Every row gives one point. Any point is a mix of the corners, with weights that add up to 1. It lies inside the corners' shape when no weight is negative. Say inside or outside, and name the corners with a negative weight.
In the rows, zero is written as 128.

Corners:
(1): [156  89]
(2): [177 151]
(3): [ 28 109]
Points:
[158 144] => inside
[ 61 106] => inside
[157 108] => inside
[ 42 126] => outside (1)
[144  93] => inside
[ 89 124] => inside
[ 82 128] => outside (1)
[191 115] => outside (3)

Corners:
(1): [219  55 183 107]
(2): [146 137  96 189]
(3): [117 174 128  91]
(4): [ 61 127  99 195]
(5): [138 134 205  98]
Points:
[190  81 175 115] => inside
[114 147 137 151] => outside (1)
[195 103 171 131] => outside (3, 4)
[107 106 121 160] => outside (2, 5)
[184  75 193 110] => outside (2, 3)

Corners:
(1): [199 132 164  33 167  82 142 140 142]
(2): [ 51 201  95 146  43 126 124  62 155]
(3): [113  99 151  50 105 139  94 109 194]
(4): [147 126 144 195 132  97  82 124  90]
(5): [ 71 161 111 193 130 123  72  28 163]
(6): [131 124 116 206 210  97 173 127  75]
(7): [ 50 150  81  92  59 141  77  29 137]
(8): [ 45 184 157 136 105 192  98  39 140]
(9): [155  95 198 189 174  58 153 116  39]
(10): [144 108 187 131 201  46 111 189  95]
Points:
[101 149 144 124  83 131  98  78 126] => outside (5, 6, 10)
[106 134 142 110 116 124 115 104 137] => outside (5)
[133 123 171 118 165 106 125 128 104] => outside (2, 5)
[127 129 159 143 148 100 121 112 118] => outside (7)

Corners:
(1): [124 180 195 145  52 189  79  91 109 168 123 112]
(2): [152 212  87 168 162 153  89  96 155 126 116  85]
(3): [124 123  68 153 129 110 157 198 120 138 131  94]
(4): [172  96  74 147  88 151 147 165 133 145 152 119]
(5): [113  99  91 125 105  88 193 216 169 109  71 149]
(6): [ 98  91 108 146 146 166 134 100 126 171  77  97]
(7): [140  40 115 152 121 134 146 227 147 123 147 123]
(8): [138  57 162  90 150 106  85 164 134 125 115 114]
(9): [132 182 163 124  84 102 124 117 112 153 180 159]
(10): [123 115  77 164  95 154 106 249 134 140 122 135]
(11): [129 233 196 120  86 193  81  70 100 164 148 126]
(12): [ 97 234 133 139  53 172  48  38 114  88 159  73]
(13): [176 142  86 179 139 146 142 137  76 136 123 100]
Points:
[130 137 152 139  99 148 122 150 109 154 124 129] => outside (2, 4, 12)
[140 101 116 147 101 142 137 185 122 147 129 126] => outside (2, 12)
[131 142 160 135  75 158  94 142 119 143 132 124] => outside (2, 3, 6)
[135 154 126 150 100 150 126 121 116 141 126 111] => outside (8, 10)
[125 174 146 134  78 168  70  96 128 133 158 110] => outside (3, 5, 13)
[131 135  95 138 128 133 121 153 126 126 111 105] => outside (1, 7, 9)
[135 143 111 151 100 143 128 158 127 141 137 124] => outside (8)
[126 113 117 140  97 129 127 170 123 137 132 124] => outside (2, 11)
[140 144 134 135  99 136 122 137 124 133 131 116] => outside (6, 10)

Corners:
(1): [224 191  92 192 145 114 105 130  97 173 104 104 193 145 129 113  50 165
 117 108]
(2): [187 141 144 124 125 175 145 178 168 171 123  74 104  77  54  81 102  93
 132 124]
(3): [197 149 135 134 135  77 110 167 105 106 116  81 131 138  73 154 157 172
 178 179]
(4): [167 188 150  86 171 159  97 150 172 113  82 155 163 105 115 137 171 245
 181 143]
(5): [ 56 176 112 102 150 177 121  90 167 185 163 116 101 155  82 118 123 157
 136  92]
(6): [162 106  83  99 128 162 167 127 134 128  69  47  60 110 165 179 220 103
 174 152]
(7): [154 100 135 111 142  88  98 154 184 107 144  83 163 109 149 144 147  76
 157 130]
(8): [131 109  88 126 154  70 184 132 120  91 113 156 106 199 111 157 184  99
 102 196]
(9): [ 86 147  99 122 189 108 162 102 138  64  94 122 183 153  98  78 187 157
  95  94]
(10): [163 106 115 158  96 125 149 136 169  59 129  75  65 105 117 137 177 141
 151 116]
(11): [ 88 155 154 182 129 190 121 126 202 193 125 119 140 119  81  85 136 162
  95  81]
(12): [126 157  92 173 143 136 127 137 116  68 209 125 178 172 147  90 177 109
 142 112]
(13): [125 142 150 141 156  99 139 106 144 129 124  85 116  88  99 184 140 117
 119 162]
(14): [162 146 164 174 116  64 143 133 163 125 148  67 128  88 142  97 169 122
 164  57]
(15): [148 136 109 110 185 152 143 132 161 117 174  89 156  77  75  81 169 178
 116  95]
(16): [ 82  92 103 113 109 156 144 111 177 177 125 179 120  88  80  90 155 137
 159 128]
(17): [ 96  94 175 124 160 138 103  97  94 149 157 165 175 133  64 114 121 165
  74  92]
(18): [ 88 137 178 122 138 133 105 221 183 125 120 114 110  70 136 114 126 150
 177 123]
(19): [ 80 156 183  54 163 135 153 110 173 124  88 113 156 146 125 110 101 191
 127 174]
(20): [106 249 152 141  78 104  42  88 153 117 145 100  39 141 147 121 183 248
 143 149]
(21): [151  77 117 132 165 111 114  66 150 124 102 122  83 103 149 113 135 127
 153 166]
Points:
[137 138 134 125 140 122 128 129 152 133 115 108 122 114 100 126 148 152
 141 136] => outside (12)
[135 137 123 159 115  97 130 108 145 105 132 106 127 147 152  97 163 117
 127 113] => outside (3, 4, 5, 13, 15, 18)
[126 150 130 127 143 135 126 128 154 125 124 102 119 122 127 123 156 150
 140 121] => outside (3, 16)
[109 153 132 139 135 119 118 133 156 111 157 118 126 125 101 122 174 160
 135 110] => outside (1, 2, 6, 19, 21)
[132 134 127 124 148 126 124 123 150 136 127 118 133 118 108 116 145 145
 139 132] => outside (10)
[128 123 133 121 140 127 144 129 148 129 140  90 131 114  97 113 170 115
 119 127] => outside (1, 4, 5, 10, 18, 21)
[137 136 129 130 150 123 134 138 157 116 108 117 138 124 101 132 124 136
 140 156] => outside (6, 14, 15, 17, 20)
[140 149 134 131 146 128 124 131 148 124 125 100 128 123 112 123 146 150
 136 128] => outside (16)

Corners:
(1): [142 149 137 103 111 155 128 125 136 142 128 111 124 101 114 154 143 133
 124  76]
(2): [118 122 125 121 130 135 106  94 117 136 147 144 135 130 133 138 134 124
 117 127]
(3): [112 120 139 102 131 123 139 106 152 130 146 112 123 117 125 164 111 120
 103 126]
(4): [144 145 120  71 115 153 121 128 123 105 131 133 107 115 126 124 140 131
 116 132]
(5): [135 125 123 125 129 146 140 102 121 104 112 133 129 131 134 129 126 130
 154 138]
(6): [108 124 126 142  99  89 126 124 117 138 122 110 131 139 121 114 116 127
 103 134]
(7): [113 115 144 109 137 138 127 130 107 113 127 114 150 111 121 116 139 113
 112 115]
(8): [171 174 113 139 132 122 110 126 121 118 121 118 117 117 112 150 115 124
 115 138]
(9): [115 112 142 103 112 126 135 107 106 130 115 124 125 139 132 117  90 121
 122 133]
(10): [130 127 123 146 139 120 144 136 106 136 136 113 135 130 139 121 140 120
 101 121]
(11): [109 118 183 131 112 138 140 102 124 133 141 106 120 127 135 156 131 141
 121 134]
(12): [110 110 128 108 105 136 135 133 120 152 160 125 169 124 125 166 131 125
  95 114]
(13): [249 124 106 144 147 135 108 131 133  88 125 138 116 103 125 126 134 136
 136 145]
(14): [114 116 117 127 126 149 138 109 135 138 113 113 118 132 128 122 150 130
 138 137]
(15): [142 117 145 144 131 150 133 129 127 105 121 170 113 135 117 118 134 137
 134 131]
(16): [114 120 138 115 119 132 119 106 144 129 118 114 124 136 151 171 140 121
 145 124]
(17): [119 119 126 141 124 132 109 124 134 137 135 112 129 111 149 112 123 119
 118 126]
(18): [149 123 118 107 126 127 133 129 129 137 129 139 144 135 127 111 138 126
 144 127]
(19): [116 116 138 127 125 141 128 123 110 130 147 148 119 124 112 146 128 134
 145 117]
(20): [111 122 135 137 103 110 139 128 103 135 121 129 131 130 119 113 143  83
 107 136]
(21): [113 131 129 141 119 144 109 114 131 122 133 110 113 143 128 107 142  92
 133  98]
Points:
[128 124 137 129 124 130 128 119 120 126 129 127 130 127 126 132 124 123
 122 124] => outside (4, 14)
[127 122 130 128 116 129 130 120 120 129 127 127 127 130 130 126 133 122
 124 128] => outside (3, 7, 8)
[131 124 131 119 128 141 125 115 127 126 133 126 129 124 132 139 130 128
 126 124] => outside (6, 20)
[147 134 134 123 133 139 124 119 125 112 130 125 119 114 129 139 130 136
 125 127] => outside (9, 12, 14, 18, 20, 21)
[133 121 136 117 124 142 133 119 126 125 134 132 131 126 127 138 143 125
 132 123] => outside (6, 8, 9, 17)
[126 123 134 126 125 134 129 113 121 124 127 126 129 128 127 139 131 123
 126 126] => outside (4, 17, 18)
